Each row of a before or after table is a point. One or more steps were done to the points. Then noise was added and the rows were shuffled. The steps act on columns, c1 being the first. Write out the steps. A step turns or swaps two columns, mirrors them in a line or flattens them onto one, adds a multiple of one to another, or multiplies or shifts one. Angles are multiples of 10 degrees, from the lower column toward the higher: turns from -170 to 170, lines from 10 to 170 but not 90. Use the fewest steps. Two steps may share a column if one is a turn and the other turns, adds or multiplies; they go together, in the order done. Otherwise the lowest column goes first.

Before:
[[ 0.00  0.50]
 [ 0.42 -0.17]
 [-0.28  0.08]
 [ 0.58 -0.22]
 [-0.03  0.49]
 [-0.11  0.13]
 [-0.29  0.24]
 [ 0.45 -0.25]
 [ 0.17 -0.30]
 [-0.29  0.33]
 [-0.31 -0.29]
 [-0.24  0.34]]
After, 12 rows:
[[-0.11  0.18]
 [ 0.43 -0.37]
 [-0.29 -0.13]
 [ 0.45 -0.47]
 [-0.25  0.47]
 [ 0.17 -0.38]
 [-0.27  0.23]
 [-0.02  0.51]
 [-0.29  0.47]
 [ 0.60 -0.51]
 [-0.30  0.40]
 [ 0.00  0.49]]
Steps: add -0.5 times c1 to c2

Before:
[[-0.40 -0.32  0.25 -0.36 -0.03  0.14]
 [ 0.25 -0.44 -0.05 -0.34  0.18 -0.08]
 [-0.20 -0.34 -0.04 -0.02  0.14 -0.02]
 [ 0.11 -0.31  0.13 -0.14  0.50  0.00]
 [-0.15 -0.43 -0.27 -0.28 -0.08  0.27]
 [ 0.14 -0.23 -0.01 -0.21  0.26  0.33]
 [ 0.08 -0.21 -0.04  1.16  0.48  0.10]
 [ 0.13 -0.04  0.18 -0.24  0.49  0.04]
 [ 0.07  1.40  0.09 -0.30  0.86 -0.23]
 [-0.62 -0.28 -0.04 -0.17  0.35  0.11]
 [-0.05  0.05  0.18 -0.22 -0.09  0.03]
 [ 0.23 -0.26 -0.13 -0.26  0.09 -0.08]
 [ 0.18 -0.37  0.10 -0.08  0.52  0.35]]
After, 13 rows:
[[ 0.05 -0.26 -0.02  1.16  0.50  0.09]
 [ 0.11 -0.04  0.17 -0.24  0.49  0.06]
 [-0.39 -0.36  0.26 -0.36 -0.04  0.13]
 [-0.21 -0.33 -0.02 -0.03  0.13 -0.01]
 [ 0.23 -0.45  0.06 -0.10  0.51  0.33]
 [-0.07  0.00  0.15 -0.17 -0.09  0.05]
 [ 0.27 -0.43 -0.06 -0.34  0.18 -0.09]
 [ 0.11 -0.34 -0.05 -0.23  0.24  0.36]
 [-0.21 -0.52 -0.27 -0.29 -0.06  0.26]
 [ 0.21 -0.23 -0.10 -0.30  0.07 -0.07]
 [ 0.07  1.47  0.09 -0.33  0.91 -0.26]
 [-0.63 -0.30 -0.02 -0.15  0.31  0.11]
 [ 0.10 -0.31  0.11 -0.12  0.49 -0.04]]
Steps: add -0.3 times c6 to c2

Before (14 x 11):
[[ 0.34 -0.38 -0.18 -0.53 -0.25 -0.47  0.16 -0.19  0.22 -0.19  0.13]
 [-0.34 -0.71 -0.40 -0.72  0.36 -0.42 -0.53 -0.22 -0.22 -0.62 -0.22]
 [-0.25 -0.62  0.25 -0.44 -0.71 -0.16  0.25  0.75 -0.32 -0.19  0.19]
 [ 0.01  0.10 -0.52  0.08 -0.30  0.20 -0.01  0.38 -0.13 -0.14 -0.74]
 [ 0.50 -0.41 -0.21 -0.32 -0.01  0.56  0.02  0.29  0.16 -0.11  0.18]
 [-0.07  0.26  0.28 -0.42  0.14  0.25 -0.41  0.27  0.16 -0.51  0.22]
 [-0.22  0.08 -0.17 -0.43 -0.34  0.47  0.28  0.45 -0.62  0.48 -0.69]
 [ 0.58 -0.73 -0.24 -0.15 -0.63  0.48 -0.58  0.22  0.06  0.33  0.14]
 [ 0.07 -0.25  0.03  0.24  0.05 -0.38  0.07 -0.23  0.06 -0.39 -0.51]
 [-0.25 -0.13  0.09  0.28 -0.03 -0.53  0.04 -0.11 -0.04  0.18 -0.04]
 [ 0.29  0.11 -0.22  0.15  0.16  0.04 -0.41  0.38 -0.57  0.27 -0.41]
 [-0.17 -0.54 -0.29 -0.42 -0.35  0.39  0.08  0.55 -0.54  0.28 -0.51]
 [ 0.15 -0.32  0.19  0.11 -0.58 -0.09  0.08 -0.07 -0.29 -0.55 -0.15]
 [ 0.08 -0.15 -0.43 -0.02 -0.02  0.34 -0.46  0.08 -0.30 -0.22  0.23]]
After, 14 rows:
[[-0.21  0.08 -0.16  0.10 -0.34  0.47  0.28  0.25 -0.63  0.48 -0.69]
 [-0.25 -0.61  0.25  0.19 -0.70 -0.17  0.25  0.52 -0.32 -0.20  0.19]
 [-0.34 -0.70 -0.39 -0.15  0.37 -0.41 -0.54 -0.43 -0.21 -0.62 -0.23]
 [-0.26 -0.14  0.09  0.01 -0.02 -0.53  0.03  0.00 -0.04  0.18 -0.05]
 [ 0.14 -0.31  0.19 -0.02 -0.58 -0.09  0.08 -0.03 -0.30 -0.55 -0.15]
 [ 0.08 -0.26  0.03 -0.04  0.06 -0.39  0.07 -0.11  0.06 -0.39 -0.51]
 [-0.18 -0.54 -0.29  0.13 -0.36  0.38  0.08  0.36 -0.55  0.27 -0.51]
 [ 0.34 -0.39 -0.18 -0.12 -0.24 -0.48  0.17 -0.34  0.22 -0.18  0.13]
 [ 0.50 -0.42 -0.21  0.05  0.00  0.55  0.02  0.16  0.16 -0.11  0.18]
 [-0.07  0.26  0.28  0.03  0.14  0.26 -0.41  0.09  0.17 -0.51  0.23]
 [ 0.28  0.12 -0.23  0.15  0.16  0.03 -0.41  0.38 -0.57  0.26 -0.41]
 [ 0.00  0.10 -0.52  0.14 -0.29  0.20 -0.02  0.36 -0.13 -0.14 -0.74]
 [ 0.08 -0.14 -0.43  0.03 -0.01  0.34 -0.46  0.06 -0.29 -0.23  0.23]
 [ 0.58 -0.73 -0.25  0.05 -0.63  0.47 -0.60  0.15  0.06  0.33  0.15]]
Steps: flatten c4 and c8 onto the line at 70 degrees

Before, 9 rows:
[[-0.65 -0.11 -0.50  0.51  0.44  0.45 -0.58 -0.25  0.27 -0.36 -0.18  0.24
   0.31 -0.17]
 [ 0.28 -0.36  0.15 -0.05  0.31 -0.01  0.06 -0.19 -0.08 -0.18 -0.01  0.00
   0.21  0.46]
 [ 0.48 -0.32  0.40  0.13 -0.09 -0.22  0.25  0.15  0.07  0.46  0.19  0.59
   0.37  0.51]
 [-0.29  0.23  0.46  0.23 -0.40 -0.07 -0.27 -0.03  0.86 -0.46  0.08 -0.01
  -0.16 -0.61]
 [ 0.55  0.25  0.31 -0.30  0.00 -0.13  0.48  0.37 -0.01  0.28  0.23  0.50
   0.22 -0.01]
 [-0.11 -0.56  0.07  0.04  0.24 -0.21  0.43 -0.08 -0.24  0.20 -0.41  0.03
   0.33  0.10]
 [-0.50 -0.03 -0.05  0.06 -0.37  0.42 -0.19  0.08  0.53 -0.03  0.51 -0.27
  -0.14 -0.23]
 [ 0.29 -0.16  0.26 -0.37 -0.13  0.00  0.69  0.05  0.33  0.14  0.02  0.50
   0.41  0.41]
 [-0.47 -0.09 -0.66 -0.39 -0.64 -0.77  0.25  0.30 -0.07 -0.55 -0.41  0.32
  -0.49 -0.26]]
After, 9 rows:
[[-0.65 -0.04 -0.51  0.17  0.45  0.45 -0.59 -0.45  0.26 -0.36 -0.33  0.25
  -0.12  0.52]
 [-0.11 -0.02  0.07 -0.10  0.25 -0.22  0.44 -0.30 -0.25  0.20 -0.40  0.12
  -0.36  0.04]
 [ 0.28 -0.10  0.27 -0.41 -0.13  0.01  0.70 -0.15  0.33  0.15 -0.42  0.51
   0.10 -0.36]
 [ 0.56 -0.09  0.31  0.00 -0.02 -0.13  0.47  0.16 -0.02  0.29 -0.19  0.43
   0.27 -0.31]
 [ 0.49 -0.12  0.41 -0.51 -0.09 -0.20  0.25 -0.04  0.07  0.46 -0.33  0.63
   0.27  0.12]
 [ 0.28 -0.03  0.15 -0.45  0.31 -0.03  0.06 -0.41 -0.09 -0.18 -0.21  0.06
   0.03 -0.03]
 [-0.28 -0.01  0.46  0.60 -0.41 -0.08 -0.28 -0.23  0.87 -0.46  0.16 -0.05
   0.06  0.24]
 [-0.46 -0.07 -0.66  0.27 -0.64 -0.77  0.28  0.10 -0.09 -0.55  0.40  0.32
  -0.50 -0.39]
 [-0.50  0.04 -0.05  0.22 -0.37  0.42 -0.18 -0.12  0.53 -0.03  0.23 -0.26
   0.47  0.05]]
Steps: flatten c2 and c12 onto the line at 100 degrees; turn c4 and c14 by 90 degrees; shift c8 by -0.20; turn c11 and c13 by 80 degrees

Before (9 x 24):
[[-0.49 -0.03  0.04  0.31  0.02  0.25 -0.44 -0.02  0.09  0.37  0.08  0.70
   0.45  0.09 -0.31 -0.12 -0.36  0.28  0.09 -0.29 -0.27  0.26  0.07  0.18]
 [-0.17  0.04  0.37  0.20 -0.11  0.14  0.35 -0.25  0.16  0.20  0.39  0.37
   0.02  0.03 -0.28  0.25  0.23  0.30 -0.13 -0.09 -0.36  0.04 -0.14 -0.25]
 [ 0.17 -0.17  0.03 -0.23 -0.12  0.02 -0.25 -1.27  0.45 -0.04  0.35 -0.39
   0.35  0.22 -0.28  0.22  0.14 -0.65 -0.04  0.03 -0.01 -0.04 -0.13  0.05]
 [-0.38 -0.18  0.34  0.32 -0.01  0.11  0.09 -0.03 -0.83 -0.02 -0.02  1.03
   0.15  0.05  0.22 -0.20  0.05  0.02 -1.09  0.09 -0.29 -0.04  0.04 -0.41]
 [-0.30 -0.23  0.17 -0.18 -0.24  0.07  0.32  0.16 -0.23  0.08 -1.27 -0.09
   0.38  0.03  0.27 -0.07  0.20  0.40  0.06  0.06  0.15  0.15 -0.07  0.10]
 [ 0.06  0.27  0.00  0.21 -0.24  0.31  0.30  0.46 -0.02  0.20  0.35 -0.44
  -0.06  0.15 -0.34  0.03 -0.09  0.25 -0.16  0.03 -0.31  0.56  0.08  0.00]
 [ 0.22 -0.07  0.36  0.08 -0.10 -0.63  0.38  0.49  0.22  0.42  0.05 -0.14
   0.01 -0.11  0.01 -0.26  0.24  0.18 -0.01  0.06  0.15  0.08 -0.36  0.09]
 [ 0.17  0.10  0.23  0.05 -0.23  0.17  0.33 -0.48  0.23  0.37  0.38 -0.33
   0.25  0.02  0.19 -0.04 -0.02 -0.13 -1.65 -0.28  0.59  0.01 -1.15 -0.01]
 [ 0.04  0.17  0.05  0.30  0.64 -0.99 -0.20  0.22  0.30 -0.08 -0.53 -0.33
   0.26 -0.06 -0.42  0.27  0.11  0.36  0.20 -0.22 -0.35  0.42  0.03  0.07]]
After:
[[ 0.22 -0.14  0.02  0.00 -0.13 -0.02  0.28  0.97  0.49 -0.05 -0.36 -0.41
   0.33  0.29 -0.22  0.22  0.01 -0.63 -0.03  0.03 -0.04 -0.26 -0.93  0.05]
 [ 0.04  0.18  0.06  0.42  0.66 -1.04  0.27 -0.12  0.30 -0.08  0.44 -0.33
   0.28 -0.02 -0.41  0.29 -0.24  0.33  0.22 -0.21 -0.31  0.28  0.12  0.10]
 [-0.47 -0.05  0.01  0.26  0.00  0.20  0.04 -0.02  0.11  0.38  0.03  0.70
   0.42  0.14 -0.34 -0.12  0.39  0.25  0.09 -0.31 -0.27  0.30  0.02  0.17]
 [-0.39 -0.17  0.35 -0.06  0.00  0.11  0.56 -0.01 -0.85 -0.06  0.00  1.05
   0.11  0.12  0.24 -0.21 -0.01  0.01 -1.06  0.13 -0.33  0.29 -0.05 -0.38]
 [-0.13  0.01  0.38  0.06 -0.13  0.16  0.77  0.24  0.18  0.18 -0.44  0.40
   0.00  0.01 -0.29  0.22 -0.08  0.31 -0.08 -0.06 -0.38  0.22 -0.11 -0.24]
 [ 0.22 -0.10  0.36  0.13 -0.10 -0.61  0.86 -0.09  0.21  0.38 -0.15 -0.12
   0.00 -0.09 -0.01 -0.26 -0.21  0.19 -0.06  0.05  0.20  0.10  0.66  0.13]
 [-0.34 -0.21  0.20  0.13 -0.28  0.06  0.82 -0.07 -0.18  0.03  1.14 -0.11
   0.37  0.09  0.27 -0.07 -0.60  0.43  0.10  0.07  0.15 -0.19  0.20  0.13]
 [ 0.16  0.07  0.27  0.04 -0.18  0.22  0.84  1.23  0.26  0.38 -0.35 -0.31
   0.23  0.10  0.16 -0.06  0.17 -0.13 -1.70 -0.26  0.58  0.06  0.40 -0.02]
 [ 0.07  0.27  0.03  0.56 -0.27  0.31  0.75 -0.35  0.00  0.24 -0.29 -0.44
  -0.06  0.15 -0.35  0.00  0.18  0.22 -0.12  0.01 -0.30  0.22  0.27  0.03]]
Steps: swap c4 and c22; shift c7 by 0.50; turn c8 and c23 by 130 degrees; turn c11 and c17 by 160 degrees
